Rows are points. Examples show where two turns around zero, p and q, send a point. Where does a point land after both, in the order given? Backwards means that the second turn is done in reverse. Each puzzle has new turns, and all numbers are rounded.

Turn p:
[ -4 -40 -47] => [-22  57 -13]
[-29 -15 -22] => [-35  16  -8]
[15 34 12] => [ 19 -22  26]
[18 21 57] => [ 38 -50  -6]
Turn q:
[-58  10  22] => [-43 -44 -14]
[ 23 -33   6] => [-5 31 25]
[ 18 -10  26] => [-15  29  -3]
[ 16  32 -54] => [ 62 -17  -7]
Where do these land?
q, then p backwards: [ -2 -76  -8] => [  1  54 -54]
q, then p: [42 26  8] => [10 15 47]
q, then p: [-22  10  42] => [-48   9   0]
p, then q: [-26   4 -26] => [-22 -28 -11]
q, then p: [  8  36 -16] => [17 35 10]

Turn p:
[25 23 27  2] => [ 34 -25 -10  -4]
[ 28  35   3 -39] => [  1 -40 -42 -15]
[-31 -47 -20  21] => [-28  37  41  13]
[ -3 -38 -35  47] => [-15  29  34  51]
[ 28  13  31 -30] => [ 14 -44  -9 -25]
[-48  14  -6  -1] => [ -5  43 -13 -21]
Turn q:
[ 34  41  12 -17] => [-40  -2  12  39]
[ -2   4 -27  76] => [63 11 48 12]
[ 13 -16 -21  14] => [  8  -3  26 -17]
[-34 -11   0 -39] => [-14  17 -41 -25]
[-12 -18  36 -34] => [-18 -23 -45  -9]
Where do these land?
p, then q: [-54 -20 -32  -3] => [  2  44 -32  37]
p, then q: [ 12 -35   8  23] => [ 16 -34 -13  21]
p, then q backwards: [ 8 -7  6 31] => [ 3 16 -3 29]
p, then q backwards: [ 30 -29 -18 -29] => [ 45  -3  22 -20]
p, then q: [36 68 41 10] => [-33 -22  69 -37]
p, then q backwards: [-19  38 -17  15] => [-44  18   4  -7]
q, then p: [-12 -15  12 -47] => [-43  24 -16  -6]

Turn p:
[  6  -6  30  17 -41  -7] => [ 34  20  33 -18  -8   5]
[  9 -29 -65 -46   6  15] => [-20 -14 -55  30 -15  53]
[ 41 -12 -58  -5  26  41] => [ 14 -12 -77  30  16  14]
[ 11  18  50  -4  18 -50] => [ -1 -32  33 -35 -28 -41]
[-31  57  51  13 -26 -13] => [-17  37  47 -53   8 -33]
[-31  19  22  44 -10 -42] => [ -6  28  50   5 -17 -45]
[ -6 -47 -32 -18  28  56] => [ -4 -27 -31  43  44  45]
Turn q:
[  3  42 -32  42 -41  -9] => [-28  37  -8  12  60 -19]
[ -4  -7  46 -19 -38 -19] => [-51 -27 -18   2 -26  -6]
[ 51  12  43  21  34 -20] => [ -7  41  10  45 -51  10]
[-47 -11   3 -34  43 -11] => [ 26 -13 -16 -47 -23  40]
[ -3 -12 -17  45  30  67] => [38 -5 64 21 35 25]
[-49 -31   3 -39 -33 -30] => [-28 -39 -24 -62  -9 -10]
[ 54 -53 -42  14 -22  10] => [ 21  -2  43   7   2 -77]
[ -5  60  -4 -30  27  12] => [ 30   7 -50  22  12  36]
Where do these land?
q, then p: [-44  15 -56 -39  29  -6] => [ -3 -37 -74 -10 -12  23]
q, then p backwards: [ 48 -17 -15  25  11  12] => [-12 -11  10  53  -8 -21]
p, then q backwards: [-55 -29   4 -17  61  16] => [-11   9  33  24 -61  50]
q, then p: [ 23 -38  44  13 -57 -14] => [-22  18  77  19 -18   8]
p, then q: [-27  40  12 -31  13 -56] => [-45 -36 -31 -48   0   9]
p, then q backwards: [ 33  -2   7  66 -41  21] => [ 34  13 -63   5  48   4]
q, then p: [-11  16  25 -24 -28 -38] => [-37  30  -3  27 -10  26]
q, then p: [ 33  15 -21   7  12  64] => [ 54 -23  -5  15  10 -48]

Turn p:
[ -1 -45  23 -23 -15  16 -44  44] => [ 28 -18 -34  31  13 -44  40  23]
[-29  -3 -36  18  22 -22  10 -20] => [ 19  16  23   7 -37  21 -23 -19]
[-36  35 -26  20  18 -11  -9   4] => [  5   2  -1  10 -22  -1 -54 -24]
[ 45  20  28  32   1  23 -15 -31] => [-25 -37  14  -8  48  22   8 -27]
[-43  26  10  19 -11   5  -7 -40] => [-11 -12  -9  27  -3  47 -38   1]
[ 27 -13 -14 -27 -27 -12   9  15] => [-23  18   1  -7 -13 -24  35  12]
[ 12 -33 -15 -14  -7 -20  58  49] => [ 16  42 -17 -52 -32 -22  35  11]
[ 53  13  49 -21   5 -10  -8 -19] => [-29 -41  29 -25  35  -5  18  28]
[-28   0 -20  -5  13  32   6  -3] => [ 19  33  -5  19  12   8 -20  -4]
Turn q:
[-26 -31   3  -5  29 -46  54  34] => [ 33 -53  26  12  -6  35 -34 -39]
[ -4  38  25   3 -17  -8   5  -6] => [ -6  25   2  10 -14   7  29 -25]
[-20 -14  25 -26  50 -12  33  18] => [ 49 -25   0 -21 -12  42 -14 -21]
[ 50  -1 -15  16  -8  16 -13 -14] => [ -7  18 -33  22  12 -32  -9  22]
[ 27 -34 -45  26 -28  76  12 -13] => [-31 -24 -46  -7  72 -46   2  23]
[  2   1  -5  38  -8  20 -34 -25] => [-36  -1 -19   7  -7 -13  21  37]
[-24  33  -4 -22  19 -28 -10  32] => [25 19 47  4 -6 33  5  2]
[  2   2 -13 -12 -17  -2 -13 -39] => [-35  24  -7 -14  -4  -6 -15   2]
[ -6   7  30 -17 -21 -16 -34  14] => [  8  18  30 -12 -34 -22  17  -2]
Where do these land?
q, then p: [-38  10   1 -20 -20  14 -43  10] => [ -3   2 -19 -30   5  -6 -12  55]
p, then q: [  2   8  30  10 -44   6 -56  28] => [-30 -56  16  17  10  11 -43  16]
q, then p: [ 39 -24 -16  12  17  15 -26 -23] => [  5   3 -10  10 -33 -48  -7 -24]
q, then p backwards: [ 28  43 -10   3  36  12 -27  39] => [-30 -51   5 -40  16  29   7 -12]
q, then p: [-26  16 -11  -2  27 -45  26 -11] => [  1  -6 -20  35  47  23   4 -11]
q, then p: [-19 -10  -5  23 -25  -7  13  20] => [ 27 -13   0  -7  -9  31  13   9]
p, then q: [-30 -27 -13 -16   4 -27  62 -11] => [ 19  45  11  -1  35 -32  38 -25]
q, then p: [  4 -15  22   6  38   3  22  -5] => [ -6  24   9  18   9  -7  33 -21]
q, then p: [ 42  12  19  20  -8  59  32 -47] => [ -2  61  41   6 -41   0 -31 -37]
q, then p backwards: [ -1 -13 -16 -35 -25 -29  -3   2] => [  9  33 -29  -4  32  -9   3  -3]

Turn p:
[  1  10 -12   7 -10  18 -29   0 -18] => [-20  15  21  -4  10 -15   7 -10  19]
[ 18 -17 -10   0 -29 -13 -10  11  -7] => [ 17  29  -5 -13  -3  -4  -5   4  24]
[ 17  -4  -5  11  43   9  17 -11 -12] => [  0   2  23  12 -17   4  20  13 -37]
[-11  22 -10 -10  76  11 -24  -6  14] => [-23 -30  18  45   9  18  55   0 -16]
[ 18  13   6   6  44   9  16 -39  -2] => [ -7 -28  26   2 -22  -6  25  21 -35]
[ 13  32  -7  15   3 -10   6  11  -3] => [ -9   5  -1  15  13 -19  -4  30  -4]
[ 13 -14  32  12 -20 -27   5  11 -18] => [  5  17  -3 -25  -3  23 -29  27   7]
[-39 -13   3   4 -24  20 -11   2  -4] => [ -8   1   2 -16  20   4 -17 -42   6]
[-31  -6 -12  -4 -38 -33 -15   1  13] => [ 16   0 -34 -26  35  -1  -2 -12  25]
[-17   3   0 -62   6   3  16   9   2] => [-20 -10 -48  14 -28  10   9 -23   0]
[ 19  -9  22   7 -26   4  16  -3  30] => [ 29 -17   3  -3 -16  -6 -35   6  11]
[ -2 -16  -7  13 -24   9  14  15   7] => [ 20  16  -2   0   4  -9 -25 -15  -1]
Turn q:
[  2   0 -21  23  24   2 -11   1 -14] => [ 11 -17  24   1  -7 -28   3   1  -7]
[-15   1  30  -6 -19  29 -27 -12   6] => [-15   6   1  -8  47  19   0  12 -17]
[-42 -20   8  -7 -29 -25  -3  -6  18] => [  6 -11   1 -28   9  49  -5  -5  24]
[  0   4 -17 -11  22   6   7  15 -15] => [ 12   2  10  19 -15  -8   3 -17 -15]
[ 23  33  -6   4  47  -9  22  -2 -11] => [ 20   0 -11  25 -40 -30  -3  19 -23]
[-15 -38  14  -4 -14 -32 -11  17  14] => [-15   6  18 -36 -13  32 -12 -10  19]
[ 16   7 -12 -33   6 -36   0 -19  13] => [-13 -17 -16  23 -28  16 -31   5  12]
[-10 -31 -11  11  25   6   6   1  15] => [ -9 -20  15 -14 -20   3  28  -7  -8]
[ 10   3  16  12 -28  35   5 -10 -24] => [ -3  26  -1  12  40 -14  21  11   9]
[ 32  42  -2  11 -33  25  12  15   0] => [  5  26 -42   8  27 -40  -4 -10   5]
Where do these land?
q, then p: [-10 -28   2  15 -18  10 -15 -18 -11] => [  3 -24  -3  20  -9  28  -9  -5 -16]
q, then p backwards: [  7 -12 -27 -10  22 -17  10  15  11] => [  7 -10   8 -28   1  31  10 -13   6]
p, then q: [ 10 -19  12  -7 -19  -1 -32 -26   9] => [-37   3 -28  -1  -3  24   4  -3  -3]
p, then q: [-32  -1 -25 -36  13 -10  -5   0  35] => [ -5 -33  -2  14 -22 -17  41   0  26]
q, then p backwards: [-15 -10 -15   3 -10  29  -7  11 -23] => [-16  -9 -24  21  10  15 -21  -2   8]
p, then q: [  7   7 -18  29 -26 -21   9  48  -1] => [ 14 -15  -3  -7 -13 -42 -38   1 -30]
q, then p backwards: [-11  17  12 -29  -4  -9  15 -37  -2] => [  6   2  19 -10  21 -28   4  32  19]
q, then p: [  3   8  -9  37  28   3  18 -17   9] => [ 25  31 -30  -4 -11   7 -13  11  -3]
q, then p: [ 28 -19  40  -2   9 -32   6  15  30] => [-29   0 -37   1  17 -19 -11 -32  31]
q, then p backwards: [-14   2  10  15  22  36  -9  31 -35] => [  2 -18 -39  43  18  14   9 -11 -12]
p, then q: [ 23  36  -2  -5 -12  23  23 -12  -7] => [ 16   4  16 -25  -2  19 -29  -5  29]
p, then q: [  3  19  19 -12  -5 -11 -13 -10 -16] => [  5  -3  -2 -11   1  25   4 -26  -9]
